Every row gives one point. Each copy is the shape, with its points in the same order, turned, moved and blurred by noise. Is it also mirrored, or only turned?

Shape (7 x 3):
[[ 21 -34 -25]
 [ 28 -20   6]
 [ 24  24  55]
 [-39 -15  16]
 [ 10 -34   5]
 [ 11   5  50]
 [  7  47   3]]
Copy 1 (7 x 3):
[[ -3  17 -29]
 [  6  17   3]
 [ 35  -4  59]
 [-17 -47  10]
 [-13   4   0]
 [ 13  -7  48]
 [ 60 -25  10]]
Copy 1 is: mirrored
Copy 2 (7 x 3):
[[ 21 -39  34]
 [ 25  -9  27]
 [ 14  53  -6]
 [-43 -14  -4]
 [ -3 -12  29]
 [  1  38  -1]
 [ 23   9 -43]]
Copy 2 is: only turned

Shape (7 x 4):
[[-17 -32 -32 -24]
 [-19 -24   5  -1]
 [-12  20  -5   9]
 [ -9  30  10   1]
 [  9 -21 -42   4]
 [ 13  13  20  -1]
 [ -7  -5  18   1]]
Copy 1 (7 x 4):
[[ 22  33 -32  19]
 [ -3  21   1  13]
 [  1 -25 -10  20]
 [ 13 -33   6  16]
 [  1  14 -54   3]
 [  8 -22   5 -11]
 [  1   1  12   2]]
Copy 1 is: only turned
Copy 2 (7 x 4):
[[  5  -1   5 -47]
 [-11 -11 -17 -14]
 [ 13 -19   4  19]
 [  1 -23  13  28]
 [ 27  25   0 -21]
 [-17   0   7  29]
 [-15 -11 -10  10]]
Copy 2 is: mirrored
Copy 3 (7 x 4):
[[-19 -60   6  -1]
 [-27 -18   5  10]
 [  4   0  26  -3]
 [ -1  16  29 -15]
 [ 19 -48 -10   2]
 [ -7  17   1 -20]
 [-22   3   5   0]]
Copy 3 is: mirrored
Copy 4 (7 x 4):
[[ -6 -22 -39 -31]
 [-12  13 -16 -17]
 [ -7  -7   4  20]
 [ -7  -6  23  16]
 [ 19 -17 -46   1]
 [ 16   9  22   3]
 [ -3  15   6  -7]]
Copy 4 is: mirrored

Shape (11 x 8):
[[-10 -38  49   8 -29  -9 -14 -15]
 [ 14  12  21  19  14 -33  -6  33]
 [-21  -2  14  -9  12  -6  11  -6]
 [ -6   8  17  28   5  21   7  17]
 [-21 -11   2 -20   4  -7  21 -12]
 [ 20  25   2 -13 -20 -17 -13 -33]
 [-15  -4 -17 -13  40  -6 -29   5]
 [  9 -11  21  -3  24  14  15  25]
 [ 31   0 -29  15  23  25  14  23]
 [-14  23  -4  17  21 -44   5   7]
 [-20   8  13  10 -15 -30  -8  27]]
Copy 1 (11 x 8):
[[ 26  23 -31  12  -9  -4 -42 -26]
 [-14  41   4 -24 -31  24  -2   7]
 [  2  -8   4  17 -27   4   1  -7]
 [ 21   6   9 -28  -3  -1  19  -2]
 [  0  -8   6  37 -21  -2   0 -11]
 [-31   5  22   4   3  14 -27 -45]
 [-21 -28   5   8  -5  31 -12  31]
 [  4   6  11 -10 -23 -21   3  21]
 [ -6  13  45 -12  23 -12  15  30]
 [-17  19  19   5 -31  50  18  -5]
 [-11  30 -23   2 -15  26  11 -13]]
Copy 1 is: only turned
Copy 2 (11 x 8):
[[-25 -10 -15   2  25   3 -22  60]
 [ -8  -6  39 -16  11 -37  -6   5]
 [  7  11   8 -18 -10   6  -4  30]
 [  9  15  34  19  14   5  -3  17]
 [  5  18 -12 -15 -26   6   5  27]
 [-32  -8  -7 -28  16  24  23  -2]
 [ 13 -17  15 -25 -30  20 -27  -9]
 [-12  18  36   4 -24  -6 -15  26]
 [-16  10  37  32 -31   1   6 -21]
 [ 22 -12  20 -32   3 -21  21  -1]
 [ 11   9   2 -16  25 -25 -12  10]]
Copy 2 is: only turned
Copy 3 (11 x 8):
[[ 15 -16  -1  20  54  14  20  24]
 [ 39 -33  -4  13 -24  -2 -17  17]
 [  1  13  -8   4   8 -11 -11  16]
 [ 29  -4   9 -28   2  -6  -1   5]
 [-18  21  -5   8   9   0 -14  24]
 [  3  19   9  45 -11  13  14 -20]
 [-18 -10 -11   8 -31 -37  10  19]
 [ -2 -20 -12 -24   1   2 -25   3]
 [-15  -8  10 -39 -43  13  -1  -4]
 [ 30  12  -7  18 -35  -8 -14  37]
 [ 30 -12  23  22  -5  -5 -14  37]]
Copy 3 is: mirrored

Shape (14 x 11):
[[-14 -17  -4  35  13 -12   7   1   1  20  -8]
 [ -4   4  29  18  -5  16 -11 -16  -9 -19  26]
 [ -8   9  -8  -9 -11 -20   7 -21 -16  21  27]
 [ 32 -15  24  18  31 -20   1  27  -1 -15   9]
 [  7  16   8  39   3  -8  -2  30 -16  -7  -1]
 [-23  31 -26 -12  17   5  24  22 -13  21 -28]
 [ 19  21 -20 -10 -13  -3  12 -22  16 -16  -2]
 [  4  -5  13  -5  -2 -18   8   6  24 -22  -1]
 [ 14  13 -28  19  14 -20  28 -21 -21 -22  27]
 [ -9  36  17   1  24 -20   5 -16  -6  14 -29]
 [ 14  27 -21  10   2   7  30  12  14   1  21]
 [  2 -16  15  29 -16  24 -25 -23 -14   7   7]
 [  3 -11  26  35 -16   5  -4   7 -22  20  -7]
 [-23  20 -18  -7  14   2 -23  23  12   9  12]]
Copy 1 (14 x 11):
[[ -2  32  -1 -32 -18  11   3  -9 -16  16  -4]
 [ -8  29 -46  17   4   4   6   7  15  -4  -9]
 [-26   5 -19 -19  20 -18 -25  -9 -16  -5 -15]
 [ -1  -7  -8 -13 -42  23   0  16  35  14 -20]
 [ -7  29   4  12 -38 -11  -1   2  15  12 -17]
 [-30   6  36   0  12 -23   5  -8 -17  49  12]
 [-13 -21  -7  20  12   5  10  -2 -29  -4 -24]
 [ -9  -7   0   4  -8  26   2  14   0 -15   2]
 [-36   1 -22   0 -13  -4 -12  21 -27  17 -46]
 [-26  14  10   9  11  28 -17 -30  -1  34  -9]
 [-39  -7   1   5 -13 -18  29  -2 -14   3 -21]
 [ 27  37 -43  -3   7  -7   9  -9   2   3 -12]
 [ 18  45  -5 -11  -1  -7   2 -10  21   4 -17]
 [-20  -4 -11   4 -19 -21  -1 -16 -11  20  34]]
Copy 1 is: mirrored
Copy 2 (14 x 11):
[[-13   4  -5 -32  18  12   6 -24 -20  -3  -3]
 [ -8  11 -22  21  -6   2 -39  -3 -19   0  16]
 [ -6 -23 -38 -20  11  -6  -6  25  -7   8  -3]
 [-11 -15  12   4  23  -7  -1 -14 -60 -17  35]
 [ 12   8 -19  -3  -6  -5   6 -29 -45 -15  20]
 [ 10 -10  -9 -12  -8 -11  47  -5  13 -37  -9]
 [ 21 -15 -13  29  14  -3   0  23 -20  -4 -25]
 [-19  -8   3  21  11 -14   5   4 -43   2 -10]
 [  9   4 -42   8  36  27   7  24 -35 -22  12]
 [ -8 -28 -29   6  24 -22   6 -30  -1 -30 -13]
 [ 18 -11 -12   1  -8  17   6  24 -34 -32  -9]
 [  8  11 -12  -4   4   8 -42 -21  -4  23  12]
 [  2  -9 -15 -14  -8   5 -12 -38 -18  19  20]
 [  2  11  -2 -23 -11 -34  -1  14 -11 -31  -7]]
Copy 2 is: mirrored
Copy 3 (14 x 11):
[[ -7   7   5   0 -20  11   1 -34 -28  -4   1]
 [ 22  -2  20  -1  19  -7  13  25 -23 -17   9]
 [ 12   1  15  31   7 -13 -19 -16 -20   9  37]
 [ -9 -19 -20 -10 -25  19 -18  18  -1 -33   7]
 [-12 -28  25  -5 -25  13  -8  11 -23  -1  -1]
 [ -8 -33   4  -4   4  11 -22 -36  -9  59   2]
 [ 34   2  -2  15 -17  -7  -1   9   9  34  21]
 [ 28  10 -10  -1 -10  21 -23  13  -8   5   3]
 [ 29 -27  17  22 -22  -4   4 -15  21  -7  29]
 [ -6   4  18 -25  -1 -20 -31 -15   4  25   4]
 [ 31 -39  -8  11 -27  -3  -4  -3 -19  25  18]
 [ -5  17  18   6   9  -6  36  14 -36  -9  13]
 [-22   5  22  -9  -5  12   8   6 -46  -3  22]
 [  2 -23  -9  25  11  -5 -22  -5 -27  24 -24]]
Copy 3 is: only turned

Shape (15 x 12):
[[ -5 -15 -21  -7  39  -6 -10  -3  14 -36  33  14]
 [ 16  19 -16  17 -29  45  12  15 -13  13 -26 -40]
 [-27  34 -15   6   9  -9  18 -36  12   9  27  15]
 [ 10  38 -14  -7 -26 -16 -13  27  24  14   3 -33]
 [-11   1 -12   1 -40  15 -20   8  28  14 -36 -56]
 [ 16 -19   1  21 -19  -6 -58  25 -21   4 -35 -21]
 [ 14  -3 -21 -29   4  -9   3 -10 -21   7  41   4]
 [ 36   3  12  10   5  -2  -3 -13  15  -2  33   0]
 [ -1  34 -12 -14  -9  -5  -2 -23   4 -29  -4   5]
 [ -3 -10   0  23  10 -16 -36  53 -36   4  -8 -20]
 [-22   2   8 -25  15 -16   1 -14  12  -6  37 -15]
 [  2  -8   6 -13   0  -5  42 -11   0 -21  -1  16]
 [  5   8  -4 -27  40 -12 -10   2   4  17   3   4]
 [-19  17  10 -35   3   9 -19  17   3   7  28  26]
 [  6   8  23  -4   8  -7 -60  23 -13 -13 -12 -46]]
Copy 1 (15 x 12):
[[-19   5  -9  15  -7  33  26  34  16  43  -6 -23]
 [ 16  27 -17   7  29  -6 -12 -44 -20 -27 -16   9]
 [  4 -10  45  27 -14  21   1  16 -11  28 -19  16]
 [ -7   9   7  15  40 -24 -43  19 -15   2  -2 -11]
 [  9  38  -2  15  52 -20 -10 -12 -35 -10  38   2]
 [ 12  14 -35 -14   8 -30   1   3  15 -26  54 -16]
 [-18  16  11 -13   1   1  11  31  23  18 -33  12]
 [-25   4 -13  18  -1  20 -22  11  27  21  -1  22]
 [-15  -1  14  32  -8 -21  10  -2  -4  32 -11  -2]
 [ 19   1 -39 -34  -5  -6 -11  30  -6 -22  21 -28]
 [-21   9   9  -3   3  14   0  39 -16  48  -1  16]
 [-36  34   4  18 -36  14  10   1 -12  13 -17   5]
 [-28  -3  23 -28   0  12  -3  12   6  22   1 -20]
 [ 11  26  17 -15 -17  -5 -19  19   7  54  -9 -15]
 [ -4  -9 -44 -26  22 -32  -9  10  -7  22  40 -14]]
Copy 1 is: only turned
Copy 2 (15 x 12):
[[ 28  25  12 -10   8  -7 -27   3  30 -25  45 -17]
 [-21   4 -21  -7   9  13  27  30 -30 -22 -20  41]
 [ 34   5  -7 -19  39 -10  -3 -31  32   8  -2  16]
 [-10  45   5  32  25 -11  16  -2 -23   2   2  32]
 [  0  38   9 -12  19  22  28  21 -57   6 -17  22]
 [ 19   8  24  44 -13  33 -10  39 -42 -22 -20  16]
 [ 22 -11 -15  12  14 -34   1   9  12  -2  21 -18]
 [ 21   5 -20  18  -6   8   3 -13   2  -9  43  18]
 [ 42  36 -24  -2  29  -9 -13  15  15 -10   0  22]
 [ -9 -13  43  39  -4  17 -24  34 -12 -10  -9  13]
 [ 18  15   0 -11  29  -7 -25 -11   1  25  32  -3]
 [ 18  20 -31 -21 -11  -7 -19  14  28  14   5   3]
 [  4  17  -5  11  12 -12 -35 -21  -3 -13   4 -17]
 [ -3  23 -13  26  38  12 -17   2  27   7   9 -30]
 [  3  17  20  37  24  20 -44  35 -47 -13  14  21]]
Copy 2 is: mirrored
Copy 3 (15 x 12):
[[ 13 -35  23  -9   9  29   3   2  -5 -12 -20 -10]
 [  0  38 -43 -14  52  -3 -12 -13 -11  14  36  43]
 [ 17  30  -2  -6 -17  30  15   4 -33   1   5 -28]
 [-12  28  12 -18  39  -5  -2 -48 -49  11  20  15]
 [  7  34 -15   0  42  -9  19 -56  -7  48  12  42]
 [-47  10  13   8  33 -26 -12 -18  26  37  10  37]
 [-17 -15  -5 -23   8  36 -13 -20  -6  -2  23 -30]
 [ 12  10  18  11  25  21 -39 -13  -6  -1  12 -17]
 [ 13  10  23 -21  -3  27   3   3 -26  21  32  14]
 [-56   6   7 -25  40 -34 -11   0  13  15 -14  12]
 [ 20  -6  14 -27  10  20   2 -21 -14  22  -6 -37]
 [ 31  14  13 -38   4  25  -5  -4  21 -10  20  -5]
 [  5 -18   1 -17 -10 -16 -14 -18 -18   3   5 -13]
 [  1 -17  16 -14  22 -12  22  -1 -16   3  38 -37]
 [-24 -10  22 -15  41 -31 -22 -13  -6  60  -2  16]]
Copy 3 is: only turned
